Each row of a before or after table is a point. One or more steps were done to the points. Then noise was added and the rows were shuffled. The steps act on columns, c1 being the first. Write out the steps. A step turns or swaps two columns, mirrors them in a line or flattens them onto one, adds a multiple of one to another, or multiplies or shifts one. Angles are multiples of 10 degrees, from the lower column toward the higher: turns from -170 to 170, lines from 10 to 170 but not 90. Use the fewest steps. Two steps may share a column if one is a turn and the other turns, adds or multiplies; they go together, in the order done. Otherwise the lowest column goes first.

Before, 11 rows:
[[  2  -1  -3]
 [ -4  -8  -6]
 [ 43  13 -11]
 [ 31  21  -5]
 [ 10 -41  19]
 [ 18  -8 -21]
 [-21 -18  18]
 [-20   2  26]
 [-26 -17  -3]
 [ 31  -8 -37]
 [  3  30 -35]]
After:
[[-31   4 -59]
 [ 19  -5  40]
 [  7  30 -54]
 [-35  26 -17]
 [-25 -34  29]
 [  0  -8  -9]
 [ -4  -1  -5]
 [-20  -1 -34]
 [ 17 -24  -3]
 [ 12 -22  30]
 [-21  31  -8]]
Steps: mirror c1 and c2 in the line at 80 degrees; multiply c3 by 1.6

Before (14 x 8):
[[  4 -14 -38 -13   9   0   7  12]
 [ -9 -18 -14  32  20  -1   8   2]
 [ 15 -40  13   1  14  -6 -19   2]
 [-60  32  -4 -35  -7  -9  -2   4]
 [-40  55  11 -26 -22  22  -2   0]
 [ -7  -9 -28   3   2  10 -18   8]
 [ 12 -24 -19   1  26 -12  -1 -23]
 [ 10 -10   9  -5  11 -11   0  21]
 [ 15  -1 -13 -15  15   0  15  -7]
 [ 24   1  -4  14   7 -33 -23   0]
 [-31  33   4 -30 -25  18 -10 -14]
 [ 29 -19   6  20   5 -17 -17  19]
 [-40  21 -14 -29 -21   4 -10  -3]
 [ 17 -22   5   8 -25 -24   9  -2]]
After, 14 rows:
[[  3 -18 -24  -7  14   8 -11   9]
 [  7 -14  -9  16 -26  -3  18 -24]
 [ 33 -11  -2  -9  25   1  17   1]
 [  2 -44  19  14   5   2   4  -7]
 [-16   7  -5  15  20  -7  14   0]
 [-29  12 -23 -40 -12  -3 -19   6]
 [ -6  -8  14  10   5  22   5 -11]
 [-26  46  -1 -39 -26  -1 -29  23]
 [-36  27  -7 -61  -5   5 -17 -10]
 [-31  24  -9 -30 -24 -15 -25  18]
 [ 20 -25   8  31   2  19  -5 -18]
 [  2 -20  -2  13  32 -22  12 -12]
 [ 13 -11   0  24   8   0 -19 -34]
 [-13 -10 -29   4  27  12  12   0]]
Steps: swap c1 and c4; turn c2 and c7 by -30 degrees; turn c3 and c5 by -30 degrees; swap c6 and c8

Before, 13 rows:
[[  2 -22 -34  -6  -7 -44  -5  -9  45 -17 -24]
 [ 34 -10  13   0   6  30 -19  -4  34  28  16]
 [ 38  -8  -9 -34 -36 -10  29  17  -6  -6 -33]
 [ 25 -18   4  -2 -14  18 -19 -24   8   1  25]
 [  1   9   2 -19 -29 -17   1  29   1 -31 -28]
 [ 24  30  -3 -32 -12 -24  22   9   6 -18 -35]
 [ 40 -19  -3  28  23  21  -2 -10  -3  13  12]
 [-16 -34 -13 -23   5 -21   6  27  35 -12 -21]
 [ 15 -30   6 -16  28  17  -6 -29   6   6 -21]
 [ 43   8 -19 -29 -22  -1 -17  27   2 -24 -31]
 [ 18 -22 -11 -22  27   0 -11  -7   6  13  28]
 [  2  -6 -27 -10   9  26   1 -14  -4  28  -8]
 [ 18   9 -18 -35 -22   9  25  26  22 -48 -19]]
After (13 x 11):
[[  8  -6 -35   2  11   8   7  -9  -4  28   7]
 [ 29 -25  -1  13   9  23  26 -16   7   9  11]
 [ 21 -30 -10   5   2 -25  29   5   6  16   4]
 [ 21 -18 -16 -24 -27  29 -15  47   1 -23 -17]
 [ 39  14 -10  33  10  -7  14  13  -5  14  19]
 [ 17 -13  11 -42  13  22 -20  26   4 -19 -31]
 [-26 -34  -1  18   3  11   2  18  34  -7 -30]
 [ 35  -9  -4   6 -22 -14  -6  -8   9   2  24]
 [ 36  -1  -7   7 -15  -6  11  15  34  31  38]
 [-17  -8  12 -19 -13  20 -24  27   1 -27 -21]
 [  3 -26 -18 -32  11  16 -31  32  18 -46  -7]
 [ 24 -33  -4 -11  11  27 -44  34  -4  -9 -26]
 [  1 -19  -8  19  -6   6  -1  -3  41 -17 -62]]
Steps: turn c1 and c8 by 30 degrees; turn c2 and c4 by -60 degrees; turn c3 and c6 by 30 degrees; turn c6 and c11 by 70 degrees; mirror c5 and c7 in the line at 30 degrees
